Each wall is flat, endless, passes through zero and stands at right angles to its row. A trip goes straight from one point to another. List the walls that it crosses, first one first.
(in the rows, 128 means zero)

Walls:
(1): [125 112]
(2): [111 160]
(3): [104  70]
(4): [28 94]
(5): [140  47]
Trips:
[106 112] to [153 171] => 2, 5, 1, 3, 4
[126 164] to [ 85 140] => 4, 3
[135 114] to [130 141] => 3, 1, 5, 2
[198  91] to [117 166] => 3, 1, 5, 2
[153 162] to [137  18] => 2, 5, 1, 3, 4

Walls:
(1): [158 131 173 193  82  60]
(2): [157 132 140 172 110 123]
(3): [110 181  94  58  93 120]
(4): [110 154 185 141 132 169]
(5): [159 103 163 140 192 146]
(6): [144 112  96 195 113 101]
Trips:
[147 124 172 115 119 110] to [ 36 138 149 204 134 142] => 6, 5
[ 67 156 107 110 164  85] to [187 177 119 176 150 107] => 6, 1, 2, 5, 3
[139 133  76  41 161 107] to [166 111 114 132 189 175] => 5, 3, 4
[156  45 167  95  86 134] to [133 133 105 172  79 141] => 6, 5
[157 157  87  82 191 149] to [130  12  37 114 178 135] => 3, 6
[190 199 175 161 153 141] to [173 182 183 116 138  81] => 3
[ 70 187 161 145  76  69] to [ 97 176 114 203 172 119] => 3, 5
[ 87  46 186 136 166 118] to [129 161  64 122 147 153] => 1, 4, 3, 5, 6

Walls:
(1): [131  97 112 105 147 143  81 159 171 140 114]
(2): [114 117 136 150  78 137 129 120 171 103  98]
(3): [108 145 180  96 203 147 151 160 113 117 162]
(4): [ 53 136 184  43 129 131 169  41 141  69 118]
(5): [125 124 105 124 177 145  59  56 107 188 112]
(6): [156 167 111 105 162  50 114 160 118 134 166]
Trips:
[113 150 151 163 131  91 215  72  81 145 143] to [134 142 136  96 215 170 142 142 172 167 113] => 5, 1
[ 98 139  75 148  53  61  85 144  88  92 216] to [126 121  77 175  92  71  82  99  99 117 145] => 2, 5
[228 166 150 121 121 137 143  89 115 167  95] to [102 132 136  20 105 163 141 135  98 179 133] => 4, 3, 6, 1

Walls:
(1): [111 152 168 165 148 183 130 114 104 201 195  34 137 120 203 143 151  90]
(2): [ 18  92 177 166 168 175 104 220 147 179  91 142 178 114 167  96  81 140]
(3): [132 120 119 146   8 108  76 133 107 129 114 118 168 136  75 155 126 159]
Trips:
[100 178 112 137 164 115 108 138 143 220 166 120 102  34 134 196 138 109] to [169  65 130 112  69 177  56 177 143 138 160 158 121  79 142 120 100  58] => 3
[189 106 143 106 110 123 155 119 175 194  88 144 174 117 104 128 148 205] to [119  61 105 160 146  59 166 155 155  40  97 192 121 151 115 142 127 117] => 3
[ 98 208 124 153 141  95 173 162 120 166 136 208 145  96 110 125 109 145] to [197 120 130   7 152  79 162 127 148  77 116 187 100  81 201 140 175 116] => 2
[122 154  93 202 158 204 178 120 131 117 136 223 215 164 173 117 135 119] to [124 128 122 122 101  97 160 134 133 120 125 115 160 125 113  40  96 170] => 1, 3
[ 90 168 147 167 123 129 154 214 131 135 103 161 127 181 216 125 135 164] to [221 124  87  88 141  90  30 127 101  47  79 143 146 120 195 156 195  49] => 1, 2, 3

Walls:
(1): [146 120 173 152 123  83 138  83 120 124 123 129 116 142 141 147 123 149
 112 146 177 186  88  74  91 139  96 129 112  99 135  87]
(2): [151 135 152 107 172 129  80 172 107 149 140 118 126 127  72 184 115 173
 142 106 135 149 166 126 115  80 140 101 166 118 104 133]
(3): [138 141 159 137 156 136 110 138 178 112 191 168 143 108 144 144 114 130
 170  97 160  98 109 151 145 147 155 181 194 113 162 109]
(4): [117 173 180  88 157  82 102 206 116  95 203 124 140 134 118 102 105  96
 164 109 121 123 149 158 139 167 114 119 124 116  74  82]
(5): [136 166 138  81 168 158   7  90 143 204 137 223  98 174 122 104 132 100
 122 121  98 124 120 112  98 147 138 128 161 141  90 132]
(6): [146 146 112 190 111 110 182 136 127 172 163 127 178  79 137  88 140 122
 168 163 167 147 108 187 118 161 108 123 145 121 164 109]
Trips:
[130 115 135 153 101 164  71 161 114 107  96 136 145 124 111 122 126  45
  74 106 140 119 129  96 132 138 166  78 121 113 182 126] to [167 111 165 125  81 169 125 150 104 214 119 148 179 114 154  97 116 113
 105 128  73 177 142 160 140 157 137 115 113 152 119  93] => 6, 4
[ 96  93  65 169 127 126 112 107 148 109 129 114 118 106 108 164 165 175
 144 156 115  97 163 115 130 110 141 122 135 151 245 144] to [160 109  71  77 100 122 166 155  70 123  96  85 152 119 142  65 106  65
 136 103  84 123 114 178 123  53  94 177 155 178 114 125] => 3, 4
[116 126 119 122 159 129 108 159 145 127  84  54  92  94 128 109 115  97
 132 152 154 108 194 136 135  84  97 139 137 136 116 134] to [132 127 173  97 152  97 118 159 123 179 143 188  97 112 177  85  82  81
 140 124 129 119 105 162 173 158 114 113 155 153 126 114] => 5, 3, 6, 2
[202 171 140 150 123  44 130 165 131 147 111  95 155 119 117 107 138 128
 134 188 154 183 142 168 119 139  60 166 131 163 159  45] to [161  66 102 127 123 104 146 118 142 109 110 126 168 146  93 111 128 117
 115 133 102 159  64 136 191 176 146 166  67 145 162 124] => 4
[144 138 129 123 109 198 145 127  79 122 128 137 140 127 122 113 124  80
 124 135 134 116 177 133 134  91 105  93 141 104  91 119] to [132 125 101 137 147 118 126 124  84 114  89 108 156 111 101 120 133 168
 111 151 102 109 133 127  78 171 105 113 139 156  90 110] => 5, 6, 4, 1
[ 50  91 146  70 140 107 118 116 116 173 132 122 136 121 131 129  60  74
 139 153 168 141 162 158 127 116 112 131 107  90  71 142] to [119 155 113 130  60 136 170 123 183 107 141 123  85 120 136  79 126 119
 117 132  73 101 137  77 159 121  72 116 103 150 118 119] => 2, 5, 4
